Each row is a point. To make a cloud, some directions were put in groups of two or more. Within a group, all points are equally far from the middle, so they leave a hole (a ring in 2 directions, a hollow ball in 3). The other directions are filled evenly. Then the cloud was stretched, turned, moved and blurred a little. How many holes are there, and how many directions does each take, smallest first?
(in the rows, 128 means zero)

Cloud:
[[ 79 136]
 [ 76 137]
 [211  87]
 [211  97]
 [ 69 145]
 [ 90 157]
 [135 153]
 [ 98 157]
 [217  93]
 [100 185]
 [153 185]
 [133 109]
 [136  98]
 [139  93]
 [180  96]]
Holes: 0

Cloud, 22 rows:
[[101 181 171]
 [151 117  64]
 [ 80 165 190]
 [151  73 135]
 [141 159 106]
 [ 89 130 117]
 [139 213  87]
 [120 185  88]
 [165 175  74]
 [156 146  52]
 [141 151 153]
 [103 220 145]
 [164 137 120]
 [147 167 135]
 [159 207  93]
 [145 196 180]
 [141 119 188]
 [154 218  94]
 [136 131 107]
 [121  81 143]
 [172 167  33]
 [ 97 162  55]]
Holes: 0

Cloud, 30 rows:
[[101  73  98 138]
 [137  91 162 135]
 [154  73 170  97]
 [ 37  99  93 148]
 [ 74 169 131 128]
 [150 135 155  73]
 [ 61 113 146  88]
 [120 154 102  92]
 [128 161 211 101]
 [151 101 186 126]
 [ 98  76 204 149]
 [ 41 117  79 114]
 [ 96 132 125  63]
 [ 27 114  94 174]
 [ 72 124  64  70]
 [ 69  85 156  59]
 [103 114 101 188]
 [ 63  80  97 155]
 [ 49  92 171 142]
 [106  70 135 136]
 [ 79 126 103  69]
 [106 115 116  37]
 [176 103 178  62]
 [122  69  67 116]
 [144 148 160 125]
 [129 118 115 160]
 [ 60  91 173  85]
 [ 42 107 184 155]
 [ 48  89 142 127]
 [168 111 186  89]]
Holes: 1 (2)

Cloud:
[[153 109  80 107 180  88]
 [107 182 170 172  75 183]
 [114 197 159 185  78 177]
 [133 157 198 125 191 188]
 [ 88  55  83 153 112 117]
 [ 87 114 167 110  78 166]
 [ 95 112 142 149 183  87]
 [150 202 155  64 112  82]
 [153 212 174 114 123 173]
 [ 96 172 121 199 153 106]
 [112 123 130  37 123 168]
 [ 56 189 128 199  74 134]
 [ 70 151  39 181 135 201]
 [ 60 112  95 181 168 148]
 [210 145 137  77 130  84]
 [ 79 137  74  66 114 159]
 [ 45 166  85 111 113 133]
 [114 166  89  81 130 203]
 [ 90 115 151 102  98  55]
 [106 126  92 177 166  80]
 [106 154 143 225 142  99]
 [119 129  92  18 135 129]
 [ 53 139 136 151 151 198]
 [ 78  62  89 175 136 109]
 [194 134 111 122 136  69]
 [ 67 183 113  75 139 118]
 [128 182  61 214 124 197]
 [103  85 167  80 144  63]
 [ 96 120  66  75 103 109]
 [168 124 103 109  90 131]
 [ 40 117 136 121  74 125]
 [ 84 144 141 150 187 113]
 [ 99  70 174 161 128 101]
 [132 156  94 143 192  90]
 [108 136  59 120  74 165]
 [ 49 158 125  78 147 156]
 [107 124  56  95  89 129]
 [ 46 145  84  86 116 151]
 [193 126 124 132 105 103]
 [155 215  98 116 149 175]
 [ 96 114 146 100 104  48]
 [152 204 133 135 131 202]
 [173 130  96 165 128  68]
 [ 41 131 139 220 125 188]
 [136 179  99 146  69 180]
 [121 214 165 162 115 151]]
Holes: 2 (2, 3)

Cloud (95 x 9):
[[150 197 115 155 135  86 182 180  93]
 [ 89 239 130 121  96  79 118 112  99]
 [143 140 142 170 119 168 127 199 168]
 [122 144 178  97 137  91  84 130 118]
 [143  87 195  72 138  88 194  81 170]
 [159 237 131 132 115  50 128 124 107]
 [158 142  68 118 115 112 141 157 207]
 [159 170 186 123  90  55 172 124 172]
 [182 150 135  98 171  67 124 173 193]
 [113 214 138 167 116 115 108 186 155]
 [112 235 101 153 142 117 146 157 127]
 [123 182 127  90  95 167  75 164 133]
 [109 136 128  72 141 119 102 176 103]
 [131 175 115  57 136 134 146 149 197]
 [120 108 170 109 220 137 101 142 172]
 [178 128 233  70 205 107 122 103 192]
 [ 93 120 139  88  94 119 117 128  75]
 [117  99  96 111 191  60 122 129 170]
 [150 124 249 201 147 127 120 127 127]
 [125  99 202 101 163  94  93 125 145]
 [170 134 225 228 140 139 127 111  69]
 [ 43 143 132 132  84 126 187 112  89]
 [126 166 131 112 133 101  42 199 165]
 [123 119  59  62 103 139  59 148 134]
 [150 128 191 165 152  68  89 136  81]
 [ 93 202  84 149 140 132  67 194 160]
 [175  83 139  64 182  99 145  73 206]
 [145 128 141 120 125 106   8 135 140]
 [143 170 155 169 194  47 100 131 119]
 [118 181 101 119  21  98 142 105 116]
 [ 94  81  95 127  85  90 148 104  88]
 [ 65 170  62 180 168 121  99 199 129]
 [159 110 161  46 184 111  80 154 196]
 [ 98 202 130 174 149  86 165 173 101]
 [166 186 119 157 122  63 177 156 151]
 [ 52 101 168 187 101 150  99 122  63]
 [150  84 150 146 106 130 141  73 174]
 [133  53 106  98 136 151 134 117 215]
 [ 73  78 170 127 166 137 108 107 114]
 [158 147 187 139 150  40  97 112 199]
 [ 71  85 102 223 152 138 102 154 168]
 [126 133 152 113  39 105 171 103 113]
 [140  98 129  51 113  92 124  86 124]
 [ 80 104  72  67 110 141  74 137 148]
 [144 144  70  72  85 113 232 119 103]
 [129  69 105  68  96 150 185 141 164]
 [127  98 124 155  74 181 118 144  84]
 [152  94  88 112 134 160 139 156 151]
 [116  89 194 204 134 175 155 113 178]
 [149  93 185 206 158 148 171 125 109]
 [216 172 188 136 160 129 106 133 132]
 [202 136 155  94  77 126 132  89 124]
 [115  78 138 133  69 127 119 169 153]
 [115  63 165 149 133 130 154 129 102]
 [107  76  96  20 113 145 130 165 204]
 [151 150 112 111 129 108  75 125 224]
 [127 145 156 209 140 142 168 167 115]
 [ 59  91 144 117 112 127  62 121 123]
 [135 164 112 115  42 129 113 123 102]
 [113 179 102 154 179 106  53 147 136]
 [167  68 201 162 145 210 138 136 164]
 [ 60 147 173 135 155 129  28 130 174]
 [ 84 150 101  56 104 130 149 123 161]
 [111  72 164 177 150 154 179 108 181]
 [139 130 244 192 158 108 133 127 113]
 [104 120 116  65 109 128 149 114 113]
 [201 202 128 103 139  65 116 148 119]
 [103 123 193 230 180 118 122 150 172]
 [ 73 102 160 143 188 103 118 160 187]
 [ 66 111 175 124 103 139 154 174 169]
 [153 120  72 109  84 195  95 203 114]
 [ 61 118 178 173 110 118 178 125 148]
 [111 146 123 149  99 184 162 121 143]
 [132 142  91 138 124 103 203 170 157]
 [111 155 156  79 143  79 190 110 153]
 [ 36 180 109 122 138  93 120 145 122]
 [133 162 136  79 163 143  87 214 149]
 [143 144  94 109 114 142 148 117 170]
 [120 119 157  66  68 172 172 122  93]
 [174 113 215  88 109  91 110  82 157]
 [102 207  99 126 132 152 140 152 163]
 [114 131 136 139 214 137  57 137 194]
 [ 98  99 203 141 185  79 144 107 183]
 [122 237 122 128 123  64 126 152 114]
 [156 158 134 117 158 122 126 214 189]
 [ 84 114 179 221 102 160 116 123 108]
 [160 103  86 110 156 151 101 183 185]
 [ 76 132 179 191  84 110 150  73 124]
 [131  86 127   9 106 107 124 139 199]
 [166  77 134  82 111 127 201  77 176]
 [167  73 129  59 122 130 207 118 163]
 [ 96 129 115 125  67 181 111 140 185]
 [127 111 151 207 192 119  79 192 104]
 [105 139  81 157 133 186 126 206 130]
 [109  35 154 164 175 127 122 155 176]]
Holes: 1 (4)
